Every row gives one point. The points of each table are mixes of a few directions, plus a little noise. How many directions does each table use, and how many do they share? Where both have some left over, give the other angles between the two spaces (their principal angles), to ten degrees, smallest first.
In the rows, zero is written as 128.

First (4 x 3):
[[149 171 119]
 [ 95  53 102]
 [126 131 164]
 [142 156 125]]
Second (6 x 3):
[[128 128 128]
 [153 125 135]
 [105 132 123]
 [228 113 155]
 [ 75 136 114]
 [ 79 136 113]]
Directions: first 2, second 1, shared 0; angles 70

First (8 x 6):
[[ 89 113 100 113  90 125]
 [130 129 129 129 128 128]
 [179 145 165 145 174 133]
 [ 98 118 106 116  99 126]
 [ 88 115  97 113  89 125]
 [ 68 107  82 105  72 125]
 [198 152 182 154 195 133]
 [176 145 163 147 173 130]]
Second:
[[143 161 143 148 138 236]
 [129 134 116  84 185 146]
 [110 126 140 154  79  90]
 [131 100 118 129 137 134]
 [126  79 116 143 104  84]
 [184 152 106  97 179 149]
 [105 110 139 154  91 115]
 [ 97 162 145 113 109  71]]
Directions: first 1, second 4, shared 0; angles 50

First:
[[ 96  76 105  88 111 143 180 128  87]
 [ 78 174 110 128 144  74 180 135 166]
 [105  71 163 137 122  81 143 149 134]
 [132 171 102 123 127 134 123 104 109]
 [164 115 138 132 125 172  92 130 122]
 [135 165 127 134 161 177 132 166 217]
 [165 108 155 143 136 166  86 146 151]
 [135 119 116 119 105 123 116  92  58]
 [151 221 116 155 136 107  87  96 131]
 [114  55 150 120 109 104 138 137  99]]
Second, 7 rows:
[[138 168 159 165 107 102 105  91 102]
 [146 181 136 164 120  57  80  89  94]
 [112  95 106  95 144 150 160 161 153]
 [ 95 106 131 113 125 163 184 145 152]
 [111 176 117 140 128  43 128 101 107]
 [156  83 136 115 131 198 108 153 143]
 [137  85 115 102 141 177 133 161 150]]
Directions: first 4, second 3, shared 2; angles 90

First, 9 rows:
[[144 143 128 123 130 126 138 119 109 152  94]
 [130 146 109 118 137 119 139 119 113 149 103]
 [170  90 155  83 109 165  74 149 150 139 198]
 [125 124 156 160 115 130 136 128 125 106 117]
 [ 47  93  99 146 139 117 111 153 200  52 238]
 [ 93 135 113 155 136 112 148 126 133 103 120]
 [165 178 109 107 141 115 163 101  69 197  28]
 [106 107 134 143 124 132 115 141 156  93 173]
 [169 139 149 118 119 140 129 120  98 162  87]]
Second:
[[ 99 141 128 169 132 111 157 120 121 103  97]
 [ 91 145 128 180 133 106 165 118 119  96  89]
 [151 118 128  96 125 141 105 134 133 148 152]
 [135 125 128 118 127 132 121 130 129 134 136]
 [178 105 128  56 121 158  77 142 140 172 182]
 [131 126 128 124 128 130 125 129 129 131 131]
 [196  97 128  31 119 168  60 146 144 187 201]
 [ 58 160 128 229 138  86 199 109 111  67  52]
 [107 137 128 158 131 115 149 122 123 110 105]
 [ 94 144 128 177 133 108 163 119 120  98  91]
 [167 110 128  70 123 152  88 139 138 163 171]]
Directions: first 3, second 1, shared 1

First, 10 rows:
[[147  47  30  98 107  36 123 114 140  95 131 172 131  70]
 [ 89 129 140 130 155 194 139 127  79 126 153 119 129 171]
 [111 174 186 140 124 186 124 153 102 151 127 111 126 176]
 [100 187 205 141 113 207 117 173  79 162 126 110 127 201]
 [168 113 100 121 103  52 119 121 179 122 106 142 128  76]
 [129  96  89 125 156 111 142  93 144 105 140 129 129  99]
 [130 139 139 136 146 136 136 114 143 127 127 114 126 123]
 [153 101  90 117 107  65 120 125 156 119 117 148 129  89]
 [116 102 101 117 120 124 125 136 100 120 137 144 130 134]
 [135 193 200 154 146 172 134 123 156 152 116  90 123 145]]
Second:
[[107 112 111 130 141 154 113 139  82 126 144 132 137 124]
 [126 118 137 123 104 115 161 126 142 131 128 132 111 154]
 [157 245 193 140 173 159 116 105 193 170  68 101 143 111]
 [ 92 127  88 126 201 176 152  96  93 156 123 145 145  88]
 [ 97 149 164 128 127 193 124 149  79 129 146 116 126 198]
 [120  58 145 167  82  93 201 143 137 151 157 123  86 104]
 [149 122 106 100 124 104  81 112 147  55 144 118 140 164]
 [160 139 159 158 110  92 132 136 176 151 112 113 119  77]
 [137 142 119 117 146 135  87 122 126  99 131 121 145 134]
 [147  96  82 124 128  66 151 107 166 139 110 152 125  59]
 [115 100 104  94  72 121  89 173  69  99 145 156 132 194]]
Directions: first 3, second 6, shared 3

First:
[[143 129 143 112 171 125 144  93 109 148 115  86 182 152 162 153 121  83]
 [123  90 129 145 118 129 119 146 137 152 146 159 129 128 117 135 133 130]
 [131 137 128 122 132 128 131 124 127 122 122 119 129 129 132 126 127 127]
 [100  52 106 182  52 135  94 212 168 143 181 249  53  91  59 106 149 193]
 [137 170 132 107 149 126 142 100 114 108 105  81 140 134 148 127 121 116]
 [130 143 129 122 135 128 132 119 124 122 119 113 134 130 135 128 125 123]
 [125 180 122 117 118 127 131 123 127  87 112 108  94 117 124 106 127 151]
 [137 142 136 111 155 125 139 102 115 132 112  94 158 142 152 140 124 103]
 [125 110 127 137 125 128 124 137 131 141 137 143 129 129 123 131 130 127]]
Second, 11 rows:
[[119 142 127 101 131 139 123 120 115 121 136 109 113 113 124 107 116 152]
 [129 126 128 134 126 127 129 130 132 129 128 133 131 130 132 133 131 123]
 [151  89 133 203 117 101 139 155 167 146 114 179 166 167 135 179 160  66]
 [141 109 131 164 121 114 134 142 149 139 119 154 146 148 132 154 143  96]
 [ 94 181 123  22 141 167 112  93  72 103 148  58  73  75 119  57  84 214]
 [109 159 125  65 137 151 122 107  93 113 140  86  97  95 123  85 102 180]
 [143 105 129 176 121 111 134 146 154 139 118 162 152 154 131 162 148  89]
 [142 108 132 173 120 112 132 145 152 138 118 158 150 151 132 157 148  91]
 [120 142 127 101 131 138 124 117 115 121 133 109 112 113 126 109 116 150]
 [124 138 127 115 131 134 125 122 119 124 131 119 119 121 127 118 124 139]
 [136 114 130 155 124 117 133 137 143 135 124 146 143 143 131 146 139 105]]
Directions: first 2, second 1, shared 0; angles 50

First (11 x 24):
[[142 161 123  21 162 119 142  91 180 118 161 117  78 128 135 129  47 121
  112 100 188 129  54 175]
 [ 70 112 116  64 125 113  89  71  83  72 125 127 142 137  94 136  53 142
   83 157 181 120 180 168]
 [151 100 113 189 111 129 116 160 151 115 109 140 145 126 137 103 161 150
  121 130 106 139 153  96]
 [120 129 136  50 149 105 120  93 108  90 152 120 108 141  93 153  54 148
  106 133 171 106 140 173]
 [134 126 162 173 126 125 144 148 101 139 132 126 142 136 130 153 166 125
  144 133  95 116 144 114]
 [146 140 143 149 131 132 151 149 119 165 133 127 119 125 127 139 163 117
  160 121  99 122 109 115]
 [123 109 179 221 106  95 127 149  82 107  91 121 158 121 116 116 151 125
   80 164 102 135 136  96]
 [139 110  91 179 105 151 120 164 103 167  98 146 135 114 104 105 192 136
  173 136  81 132 164  91]
 [165 107 120 184 116 119 127 167 128 131 103 136 126 116 109 101 157 146
  129 135  96 132 135  96]
 [ 70 168 105  29 142 150 126  66 146 144 141 119 114 122 155 125  76  83
  125 115 185 145  76 170]
 [147 144 121 148 136 171 151 154 207 160 164 132 139 145 209 149 191 116
  178  85 104 133 117 114]]
Second, 9 rows:
[[234  77 133 190 152  93 144 189 138 106 168 124 138 177 129 141 125 169
   98 116  98 118 108 131]
 [ 88 125 119 133 101 132 119 128 156 111  90 157  99  66 126 106 162 140
   97 141 150 108 152  98]
 [172  89 125 142 171 116 118 102 112 101 197 100 211 249 174 143  67 131
  103 116 138 160  68 161]
 [106 143 169 140 115 108 101  91 170  92  96 136 139 123 139 108  72 126
  125 136 127 169 164 111]
 [ 86 196 165 105 113 144 133 119 124 126  96  77 127  93 141 127 142 100
  152 126 132 147 122 135]
 [ 88 169 163  93 119 137 137  91 144 140 111 156  90  86 114 133 157 149
  180 123 137  95 139  85]
 [ 90 113 101 136 115 141 119 132 128  97 118 112 154 119 164 112 155 118
   57 139 170 129 102 136]
 [173 117  73 116 134 139 150 189  67 214 141 132  81 112  61 149 143  96
  178 128  72 120 159 168]
 [113 122 104  99 133 139 130 110 108 165 138 157 110 126 105 136 131 125
  160 129 124 111 138 126]]
Directions: first 6, second 6, shared 2; angles 40, 60, 80, 90

First (8 x 32):
[[148 153 191 179 172 180 158 136 103  54  44  92 154  75 116 136 154 155
  180 133 100 140 168  93 140 106 120 115 130 171   7 147]
 [143 104 168 130 125  92 106 117 154 164 159 163 132 138 111 111 106  79
  145 143 141 202 112 143 124 132  88 155 107  92 187 137]
 [155  74 138 118  98 130  63 155 116 163 147 162 146 171 150 103 113  98
   76 105 160 129 100 136 100 147 116 127  93 135 188  75]
 [ 96 144  86 113 157 138 144 141 124  93 106  98 127 121 119 165 136 172
  104 124  89  62 115 111 137 103 156 108 156 164 100 125]
 [143 119 145 134  92 133 107 120 119 183 151 167 125 130 142  82 121 121
  155 126 192 163 151 135 119 144 109 144 120  87 177 123]
 [111 158  78 115 161 102 149 108 148 105 127 116 128  96 122 163 157 160
  134  97  63  95 118 110 171  92 165 117 167 119  94 145]
 [ 62 153  69  91 120 122 174 126 138 137 152  99  82 147 105 154  97 158
  116 182 146  80 122 148 112 134 138 133 157 135 171 153]
 [165 119 141 142  98 127 123 123 124 123 134 129 130 145 155 112 138  79
  114 114 133 150 136 147 121 162 133 127  92 118  99 117]]
Second, 8 rows:
[[124 115 127 139 125 122 116 144 133 122 142 119 112 125 131 126 125 133
  136 133 127 121 141 114 126 114 120 125 109 148 119 133]
 [105 127  88  84 104  89  67  67 165 190 155 141  81 109 131 150 124 134
   74 118 161 118 147 128 126  85 116 114 172  44 182 185]
 [136 115 156 169 137 151 153 185 107  78 126 108 138 133 128 116 127 126
  171 142 107 130 133 112 124 140 125 132  74 208  81  98]
 [120 167 157 102 118 170 139  85  96 135  96 136 139 107 115 163 124  91
  103 126 145 163 119 154 110 150 136 115 145  99 143 129]
 [169 128 107 136 170 106 188 148 140 122 103 149 204 184 136  72 148 163
  155 112  91 108  72 151 167 175 159 168 173 118 124  80]
 [127 109 151 166 127 143 131 179 114  87 140 104 114 122 130 125 123 125
  162 144 116 127 148 103 118 121 116 124  68 203  87 115]
 [108 136  84  73 107  88  73  52 165 200 147 150  92 113 130 150 127 133
   65 112 163 120 137 138 129  92 122 117 192  22 193 183]
 [136 128 156 154 136 155 155 163 104  90 116 116 144 131 125 123 127 120
  158 137 113 137 125 124 124 146 130 131  93 183  95 101]]
Directions: first 6, second 3, shared 0; angles 30, 70, 80

First (11 x 32):
[[132 132 127  94  98 132 117 100 103 169 100 140 114 110 116 130  99 134
  123  97 129 132  93 118 163 125 152  77 139  72 121 104]
 [121 111 119 143 107 110 132 154 155 103 153  93 154 130 125 145 149 152
  136 146 129 149 150 110  77 137 135 160 136 167  97 143]
 [162 113 116 139 121  97 137 166 150  80 138  87 147  82 126 151 141 149
  131 151 139 187 147 109  79 131 122 157 136 153 125 142]
 [107 172 156 114 155 143 160  91 129 176 126 162 141 165 176 132 155  97
  116 137 152 102 141 198 193 111  62 125 126 137 141 146]
 [105 106 118  94  82 128  99 141 134 137 120 149  99 126  89 126  87 148
  139 119 103 131 103  82 118 139 194  93 136 106 118 101]
 [158 118 119 162 154 112 128 167 145  67 143 107 128 110 120 125 135 128
  138 157 118 148 141 117  87 132 127 175 113 164 144 138]
 [155 119 114 163 133 120 121 127 113 105 131  85 145 112 120 126 137 138
  129 113 126 133 122 111 100 132 138 147 127 125 108 129]
 [130 117 116 106  87 110 102 151 145 121 124 135 107 112  91 136  90 150
  147 141 100 155  93  86 116 135 194 119 129 115 112 103]
 [152 143 122 155 146 112 122 138 136 106 134 118 131 129 124 126 128 125
  143 152 110 134 107 134 130 124 138 168 110 141 121 125]
 [103 128 148 107 158 167 141 105 103 153 114 172 108 143 150 107 132  96
  103 101 152  89 162 157 159 124  80  83 130 113 180 137]
 [ 83 151 154 130 165 177 148  66  92 189 124 161 136 191 168 103 157  91
  104  92 151  46 151 187 185 120  67 103 127 118 140 142]]
Second (8 x 32):
[[185 145 137 102 185 125 121 166 128  81  92 197  55  70 120 109  76  88
  134 169 118 164 109 141 169 112 116 112  96 111 239 108]
 [132 129 129 126 132 128 128 131 128 125 126 133 123 124 127 127 125 125
  128 131 127 130 127 129 131 127 127 127 126 127 135 127]
 [134 130 129 125 134 128 127 132 128 123 125 135 121 122 127 126 123 124
  129 132 127 132 126 129 132 127 127 126 125 126 139 126]
 [131 129 128 127 131 128 128 130 128 126 126 132 124 125 128 127 125 126
  128 130 127 130 127 129 130 127 127 127 126 127 134 127]
 [125 127 127 129 125 128 128 126 128 131 130 124 132 131 129 129 131 130
  128 126 129 126 129 127 126 129 129 129 130 129 121 129]
 [ 83 115 121 148  84 130 133  98 128 165 156  74 185 173 134 143 168 159
  123  96 136 100 143 118  96 140 137 140 153 142  42 143]
 [168 140 134 110 168 126 123 155 128  94 103 177  76  87 122 114  91 100
  132 157 121 154 114 137 157 117 120 117 105 116 206 114]
 [ 66 110 118 156  66 131 135  86 128 180 167  53 207 191 137 149 184 171
  121  83 139  89 149 114  84 145 141 145 163 147   7 149]]
Directions: first 6, second 1, shared 1
